Every row gives one point. The points of each table are mixes of a few directions, plus a little noise. How many directions does each table use, and how many do they share? Where both have some left over, give the other angles between the two spaces (their principal angles), to ten degrees, smallest first.
(in the rows, 128 means zero)

First:
[[128 143]
 [126  44]
 [127  98]
 [128 138]
 [131 240]
 [127 106]]
Second (5 x 2):
[[ 42 131]
 [136 127]
 [219 126]
 [152 127]
 [ 90 129]]
Directions: first 1, second 1, shared 0; angles 90

First, 5 rows:
[[ 96 140  91]
 [168  89 169]
 [170  85 171]
 [139 193 154]
 [ 68 134  55]]
Second (7 x 3):
[[170 131 103]
 [ 12 119 194]
 [114 126 136]
 [139 129 122]
 [206 134  84]
 [ 70 124 161]
 [184 132  96]]
Directions: first 2, second 1, shared 0; angles 80

First, 7 rows:
[[110 117 122 131 145  89]
 [ 74 108  39 131 151 110]
 [174 138 249 129 126  81]
 [135 124 178 130 140  78]
 [110 129  50 125 118 187]
 [172 151 157 122  93 200]
 [123 129 101 127 123 150]]
Second:
[[107 112  89  80 112 111]
 [145  78 147 118 197 123]
 [ 74 176 176 188 137 134]
 [182  91 108  99 136 130]
 [224 152 111 145  55 159]
 [ 46 146 164 154 168 115]
 [115 142 101 111  91 124]]
Directions: first 2, second 3, shared 0; angles 40, 60

First (8 x 9):
[[174 192 231 167 120 143 148 172 157]
 [102  98 104 123 131 117 119 103 137]
 [122 138 207 171 124 119 132 122 192]
 [156 134  25  66 132 150 129 155  23]
 [124 148 249 192 122 116 135 125 222]
 [107  99  84 112 132 121 119 108 117]
 [125 107  39  83 133 134 121 125  65]
 [114 106  86 111 131 124 121 115 111]]
Second (8 x 9):
[[103 173 127 116 157 129  97 192 203]
 [149  89 128 139 103 126 156  74  64]
 [ 94 192 128 111 170 131  83 219 236]
 [161  64 128 145  87 126 172  38  21]
 [100 182 127 114 162 130  90 203 217]
 [145  97 128 137 108 127 150  85  76]
 [129 126 127 128 126 128 130 126 125]
 [143 100 128 135 110 127 147  89  82]]
Directions: first 2, second 1, shared 0; angles 70

First (10 x 12):
[[160 146  86 111 138 147 151 211 113 157  80 110]
 [124 108 184  98  96 125  98  88 151 112 214  92]
 [ 78 106 178 164 122  98 102   7 145  87 181 167]
 [ 91 139  81 209 176 105 155  85 106 117  34 221]
 [139 147  78 145 153 135 155 176 109 146  54 148]
 [142 116 165  85  98 137 108 132 144 127 195  79]
 [151 124 146  86 106 141 118 160 137 137 168  80]
 [137 110 180  82  91 133  99 114 150 120 216  76]
 [120 145  78 171 163 123 156 141 107 136  46 176]
 [139 138 102 129 139 135 141 164 119 141  94 130]]
Second (8 x 12):
[[116 133 153  52 111 166 140 152 190 145  82 141]
 [184  40 124 115 193 128 136 126  72  85 155 128]
 [135 165  92 129 136  93 168  39  91  74  99 105]
 [118 127 165 157 113 154 130 206 109 146 206 150]
 [ 91 120  85 228 105 130 130  68  78 136 187 101]
 [128 131 113  69 112 138 147  98 200 127  59 113]
 [165 128 148 116 137  99  95 197 174 140 115 138]
 [ 88 177 145 161 113 118  77 139 112 171 118 147]]
Directions: first 2, second 6, shared 0; angles 50, 70

First, 10 rows:
[[  7 126 115 113 135  61 105  98 183  83 145 138 104 163 152 109 173  48]
 [209 113 101 154 135 179 146 146 111 155 132 132 142 140 158 142 109 160]
 [169 120 113 186 123 195 127  75 120 126 124 107 136 110 215  95 122 157]
 [150  87 159  51 193 163 177 225 105  48 122 182 224 100  42 184  92 161]
 [234 148 147 168  98 156 104  95  84 193 117  92 114 103 176  75 106 203]
 [ 87 150 131 169  96 131 105  54 138 132 120  93  94 107 171  91 144 114]
 [144 123 120  97 136 131 163 197 118 142 126 150 139 135  41 199 111 124]
 [ 28 168 128 164  77  87  93  42 158 143 122  86  59 118 148  96 163  74]
 [163 122 124 103 138 125 146 184 116 146 131 146 139 141  80 166 114 138]
 [ 89 124 141  72 148  52 113 165 146 111 143 155 129 163  98 123 144  99]]
Second, 8 rows:
[[162 145 117 109 209 110 103 116 162  83 122 201 158 136 117 114 111 127]
 [142 177 141  94 125  15  98 142 138 153 104 172 107 219  79  75 123 117]
 [ 90 123 162  79 162 113 149 108 185  97 121 111 173  83  92 142 109 107]
 [143 115 111 147 126 178 141 136 116 116 128 135 133 115 135 158 126 136]
 [177 139  95 162  75 167 153 181  78 138  95 168 110 191  84 173 120 143]
 [191  63 108 151  85 200 116 166  93 119 162 118 123 124 239 161 166 160]
 [ 89 100 112 133 170 154 121  67 199 114 167  92 134  57 195 153 145  89]
 [ 29 161 179 148  73  89 142 109  54 205 126  25  87  98  83  49 124 146]]
Directions: first 5, second 6, shared 2; angles 30, 40, 50

First, 10 rows:
[[117 151 103 134 144 145 127  80 183  83 163 181 116  88 147 157 174  87
  121  54]
 [141 165 128 198 156 145 135 107 143 122 157 208 113  69 105 109 142 149
  154  98]
 [152 130 134  90 135 114 124 179  94 171 104  94 132 159 128 110  92 128
  140 195]
 [139 100 115  27 132 126 117 174  99 188  81  31 129 195 142 166 106  68
  123 186]
 [ 86  76 105 111 114 178 148  83 133  72 145  92 142 126 113 177 152 127
  120  91]
 [119  94 137  67  97 101 119 157 107 143  94  50 143 190 150 136 107 116
  102 166]
 [149 143 164 216 131 106 117 138 107 201  99 154 110 116  93  97 116 166
  138 139]
 [151 162 134 171 149 137 143 144 114 113 159 190 130  86 107  76 107 181
  163 154]
 [128 124 167 159  91  71 110 145 118 157  95 113 131 158 139  96 112 158
  100 142]
 [100 134  93 107 132 158 140  74 183  30 184 168 134  91 155 158 171 101
  118  56]]
Second:
[[105 112 153 134 104 178 145 118 106 128  90 104 107 156  99 149 115 155
  135 182]
 [183 199  76 119 149  16 147 137 137 138 181 171 146  72 173  47 154 132
  140  81]
 [117  97 156 151 148 175  90 146 140 122 131 145 135 132 112 155 103 111
  124 126]
 [ 93  81 122  93 105 149 124 102 137 120 105  68 128 164 134 188 147  92
  100 106]
 [151 155  86 103 134  55 136 123 142 130 158 129 143 104 166 100 157 109
  120  76]
 [103  70 139 123 150 162  70 136 164 115 139 118 151 140 135 189 124  63
   97  71]
 [111 109 132 118 116 146 129 118 126 125 113 104 124 145 124 153 131 121
  120 131]
 [185 231 137 183 130  93 188 153  76 150 133 206 101  83 101   7 100 242
  195 227]
 [102  96 149 128 116 177 124 121 123 123 102 105 119 155 108 165 119 127
  123 150]]
Directions: first 5, second 3, shared 1; angles 40, 70
